Every row gives one point. To make a cloud, some directions were put in groups of two or more. Within a group, all points are equally far from the middle, so they leave a hole (a ring in 2 directions, a hollow ball in 3). The other directions are filled evenly. Then the cloud was stretched, turned, moved and blurred a little. Count the holes, and give their numbers of directions, smallest first.

Cloud, 19 rows:
[[-56 -39 -36]
 [ 48  44 -20]
 [-53  20  32]
 [ -7  -8  75]
 [-46 -25  21]
 [ -3  38   8]
 [ 18 -34  65]
 [ 39  -5 -33]
 [ 59  36 -46]
 [  2 -19 -16]
 [-73  56 -69]
 [  0 -11  61]
 [ 13 -58   2]
 [ 71 -36  63]
 [-23 -49 -12]
 [ 79 -25 -56]
 [ 72 -47 -16]
 [-50 -16  26]
 [ 64  76  48]]
Holes: 0

Cloud:
[[ 50 -14 -14  43]
 [-72 -15 -29  59]
 [ 18 -56  42  25]
 [ 38  41   3  36]
 [-10 -57  13 -77]
 [-50 -14 -75   1]
 [-75 -10  12 -15]
 [-35 -29 -65  33]
 [  0  42  35 -22]
 [-80  -5 -15 -14]
 [-49  43 -57 -20]
 [ -4 -62 -23  72]
 [  3 -79 -22  23]
 [-72  19 -24  61]
 [-52  19  19 -49]
 [ 26 -64   7  52]
 [-83 -15  -7  28]
 [-43 -38  50   1]
 [ 13  19 -56  50]
 [-40 -73   9  -6]
 [ -9 -68  19 -43]
 [-78 -31  -1  16]
 [-66 -31  41  21]
 [-65  46 -15  36]
 [-66 -44 -29 -61]
 [-65  16 -55  -9]
 [ 12 -79 -67 -49]
 [ 36 -71 -46 -42]]
Holes: 1 (3)

Cloud:
[[-10  37 -40  28  74 -33]
 [ 33 -64  31 -46  35 -25]
 [ 63  17  29  42  11 -66]
 [ 45 -50   9  28 -52 -81]
 [ 57  -5 -30  12 -22 -64]
 [ 28  54  15 -21 -46  55]
 [ 66  -5 -56 -18 -14  28]
 [ 12  38  67 -39 -43 -29]
 [-21 -59 -43  53  60 -75]
 [-16  25  67 -32 -51 -71]
 [ 54  33 -12  66  15 -28]
 [ 58  33  57  37 -12 -11]
 [ 14 -74  57 -18 -76 -39]
 [-29  28  43  14 -66 -32]
 [-52 -38 -11  35 -18 -39]
 [-41 -41 -42  -3 -35  23]
 [ 77 -29   6  62  10  24]
 [ 62  40  47   8  41 -18]
 [  2  41  39  77  -7  12]
 [ 65 -36 -28 -30  21 -25]
 [-19  30  41  50  -8   2]
 [-16  36   2 -20  29  51]
 [-57 -20  12  -2 -61  22]
 [ 20 -60 -59  47 -21 -47]
 [ -5  25  50  22  53   8]
 [ 41  49  33  45 -17  36]
 [ 85 -26  13  34  26  58]
 [  1  53 -16  -3 -60  39]
 [-31  17 -36 -12  46  21]
 [-19 -43 -59 -44  57 -22]
 [ 33  43  46  18  49 -34]
 [ -3 -73 -30  51 -49 -61]
 [ 13 -61 -53  15 -64 -60]
 [ 50 -51   2  26  26  48]
 [ 58  14  34  59 -28 -44]
 [ 15  36  70 -43  40 -23]
 [ 83 -24  32  61  13 -23]
 [ -5 -54 -13 -46  17  -5]
 [ 42 -57  47  20 -77 -66]
 [ 26 -63  22 -24 -72 -26]
 [-32  24 -26 -10  12  71]
 [-22  -6  40   6  39  22]
 [-23   9   3 -29  40  54]
 [ 70 -29  30  37 -25 -14]
 [ 60  15  43  75 -59  12]
 [ 12 -64 -74  29 -19 -74]
 [ 73  25 -78 -18  45  -7]
 [ 29  46 -18  95  31 -16]
 [ 69 -27  58  20 -29 -91]]
Holes: 1 (2)

Cloud (85 x 8):
[[ 47  10 -19  15 -18  17 -21  19]
 [ 60 -15 -38 -16 -10  -2  48 -34]
 [-34  -2 -12  21  27 -28  20 -21]
 [-10   9 -74 -32   3  44  32 -38]
 [ 26 -30  18 -22  31  90  29  31]
 [ -2 -45  21  14  47 -31 -13 -63]
 [ 11 -24  32  23  -2  31  61  66]
 [-38 -67  10 -15  57  47  17   0]
 [ -4  18 -46 -19  60 -43  38 -28]
 [-20 -27  43  -9  27 -41 -34  37]
 [-46 -77  21 -36 -30  47  -6  22]
 [-32   2   8   9   3 -52  38  22]
 [ -3 -56 -29  56 -16   6  -7 -13]
 [-46 -34  29 -55  -8 -27  25  72]
 [ 21 -21 -57 -44 -23  -9  -3  70]
 [-20 -50  33 -51 -12 -20  21 -22]
 [ -1   8 -38  43  45  41 -38 -25]
 [-15 -58 -46  -7 -29  -7 -17   9]
 [-16  25 -61   5 -28 -16  19  28]
 [-15   5  28  -7  -4  66  59  37]
 [-57 -36  28  -4 -18  15  -7   7]
 [ 68 -34   5 -58  69  14  61 -21]
 [-37 -23 -44  15 -27  24  -6 -84]
 [-34  -2  11 -14  65  25 -34 -61]
 [ 72   3  11  -9  36   0 -51  29]
 [-42  12  -9 -20  10  -8 -17  11]
 [ -8 -22 -54 -15  33  62  -9 -57]
 [ 17 -16 -58  31  13 -21   7 -47]
 [ 28 -22  48  65  34  51  40  39]
 [  6 -18 -65  17 -35  -6   9 -38]
 [-42  16  -2   9  -8 -11 -14   6]
 [ -2  -6 -52 -15  68  17  -2  -7]
 [ -2 -62  10  -3  57 -29  44 -15]
 [-11 -52  -7  24   9 -52  55 -20]
 [ 17  -1 -18 -25 -22  61   8  59]
 [ 15 -46 -38  34  73  -3  36 -31]
 [ 42   4 -23 -52  28   1 -11  58]
 [-42 -48 -45 -38 -19  -2  27 -40]
 [-35 -14 -78 -56 -18  23  21  26]
 [-24 -59  10  17   9  10  30 -20]
 [-45 -15  18  44   1  -7  28   1]
 [ 14 -43 -37   4  46  87 -23  44]
 [-15 -49 -31 -10  59  44 -13 -43]
 [ 14  -4  50 -70   2  34 -13 -45]
 [ -1  31 -29  -9  60  52 -12 -12]
 [-50 -14 -48 -28  32  31  11 -14]
 [-26  25  20 -49 -27  39 -15   9]
 [ 34 -62 -19   3 -51 -13   7  40]
 [ 10   7  44 -15  61 -33  16 -36]
 [ -4  -6  34 -51 -38   4  45 -39]
 [ 38   5  24 -25  -1  16  54 -30]
 [-41 -52  17 -18 -26  47  50 -33]
 [-62 -28  17 -10 -16  -4  48  57]
 [-22 -28  37  -3  71 -22 -43  45]
 [ 21 -11   4 -41  -8  74  51  -7]
 [ 34 -57 -29 -30   0  19   3  29]
 [ 35 -56  30  37   6  15   1 -74]
 [ 16 -74  -2 -27  42 -21  13 -38]
 [ 61   1  43   4   9 -11   3 -21]
 [-50  31   8 -34   2  49  66  -6]
 [-25  20  15  11  44  11 -27 -19]
 [-30 -71   5 -24  46 -34  43  63]
 [-61 -49 -29 -50  32 -17  24  64]
 [ 51 -40  39  10  52   5  43  47]
 [ 66 -12  14  17  39 -21  44  95]
 [ 25  12   7 -39  -7 -17  46  61]
 [-54 -47   8 -13  35  26 -59  19]
 [ 28 -56 -29 -29  34  30  22 -57]
 [ 14   5 -48 -52  62  19  -8  17]
 [ 30 -57 -32 -45  24  28   0 -43]
 [-44 -28 -10 -53  -4 -34 -34 -30]
 [-14 -44  37 -31 -15  39  21 -67]
 [-30  37 -44  -9 -13  20  23  20]
 [ 73 -30   2  -1  -9   5 -16 -34]
 [ -9  -6 -36  13 -13 -46 -63  44]
 [ 34 -34  -8  37 -32  20  74  24]
 [ 36 -36 -17 -56  11  36  25  70]
 [ 25 -16 -49  48  35  45  -3  19]
 [-34 -67  12 -32 -27  20  41  11]
 [ 16 -60   1  35  44  54  78  14]
 [-11 -22  53  13  -5 -15 -12  -5]
 [ 19  24 -10  -6  13 -53 -67 -15]
 [ 30 -32 -55 -50  52  -5  -8   2]
 [ 64 -36 -13  31  44  25  23  61]
 [ 17 -58 -26  11  49  51  65 -23]]
Holes: 1 (3)
